Each row is a point. Each copy is the shape, with its points in the same order, turned, moved and blurred by noise. Some copies are also mirrored. Which?
(in the rows, 128 means zero)

Shape (9 x 3):
[[176  71 142]
 [115 202  56]
 [163 126 155]
 [ 76 125 133]
 [166 168 182]
 [171 153 124]
 [ 84 108 167]
 [142 104 196]
 [194 104  77]]
Copy 1 (9 x 3):
[[205 130 134]
 [ 66 204 184]
 [163 118 171]
 [ 95 118 119]
 [141  93 213]
 [148 150 198]
 [113  87 117]
 [162  71 149]
 [188 201 155]]
Copy 1 is: only turned
Copy 2 (9 x 3):
[[216 104 116]
 [ 79 183 187]
 [168 130  96]
 [ 98  83 128]
 [150 159  63]
 [158 165 122]
 [122  66  97]
 [169  97  66]
 [206 150 172]]
Copy 2 is: mirrored
Copy 3 (9 x 3):
[[ 39 144 139]
 [176 110  44]
 [ 94 175 136]
 [148 112 164]
 [116 215 128]
 [104 168  93]
 [134 126 191]
 [ 86 182 186]
 [ 46 125  77]]
Copy 3 is: mirrored

Shape (10 x 4):
[[115 137 113 134]
 [109 160 121  41]
 [153 131 125  70]
 [ 76 178 149 128]
 [136 213 177  82]
 [188 195 127 163]
 [ 82 170 120 211]
 [133 174  90 136]
 [178 125  48 121]
 [ 58  94 149 150]]
Copy 1 (10 x 4):
[[154 104 114 113]
 [134 139 135  27]
 [120 148 159  73]
 [202 124  88  78]
 [202 180 149  60]
 [213 127 187 140]
 [222  80  80 149]
 [185  92 141 105]
 [117  71 188 128]
 [146 117  39 130]]
Copy 1 is: only turned
Copy 2 (10 x 4):
[[152 138 131 132]
 [117 131  86 210]
 [115 127  67 152]
 [123 184 158 170]
 [109 216  83 180]
 [181 207  88  95]
 [176 182 205 109]
 [184 159 117 141]
 [202  97  76 118]
 [ 96 121 195 120]]
Copy 2 is: only turned

Shape (11 x 6):
[[162 209  85 126  61 202]
 [153 129 151  70  94 126]
 [ 76 118 148 180 178 109]
 [ 96 152 143 156  90 110]
 [137 104 197  75 119 120]
 [ 94 105  96  61 126 172]
 [139 194 188  92 158  86]
 [105 143  96 164 122 100]
 [161 211 171 127 118 100]
 [130 184  74 111 136  70]
 [153  83 150 113  88 140]]
Copy 1 (11 x 6):
[[ 98  89   7 144  70 115]
 [150  57 137 154  80 108]
 [177 185 157  93 125 152]
 [182 111 103  99  98 162]
 [171  81 183 163  65 124]
 [ 78  92 156  96  83  99]
 [226 124 132 143  65  71]
 [164 127  99  86 142 136]
 [220 114  78 157  74  98]
 [181  99  87  84 140  63]
 [131  73 149 165 108 157]]
Copy 1 is: mirrored
Copy 2 (11 x 6):
[[ 43  67 221  92  92 153]
 [125  83 139 174 102 163]
 [114 188  79 105 112  91]
 [ 82 116  96 104  75 142]
 [131 118 105 193 119 171]
 [174 107 172 108 145 159]
 [ 74  80  80 177 149 105]
 [112 126 118  88  70  93]
 [ 40  73 104 159 107 109]
 [115  55 120 107  95  60]
 [132 135 150 171  70 175]]
Copy 2 is: only turned
Copy 3 (11 x 6):
[[ 97 211 112 179  65 130]
 [173 120 126 171 119 187]
 [102  66 140 134 195  82]
 [118  98 144 200 139 104]
 [172  87 155 154 154 200]
 [133  79  87 110  80 156]
 [135 121  98 189 223 179]
 [126 103 114 171 144  66]
 [127 163 122 217 188 153]
 [159 127  53 191 162  92]
 [175 106 174 146 113 148]]
Copy 3 is: mirrored
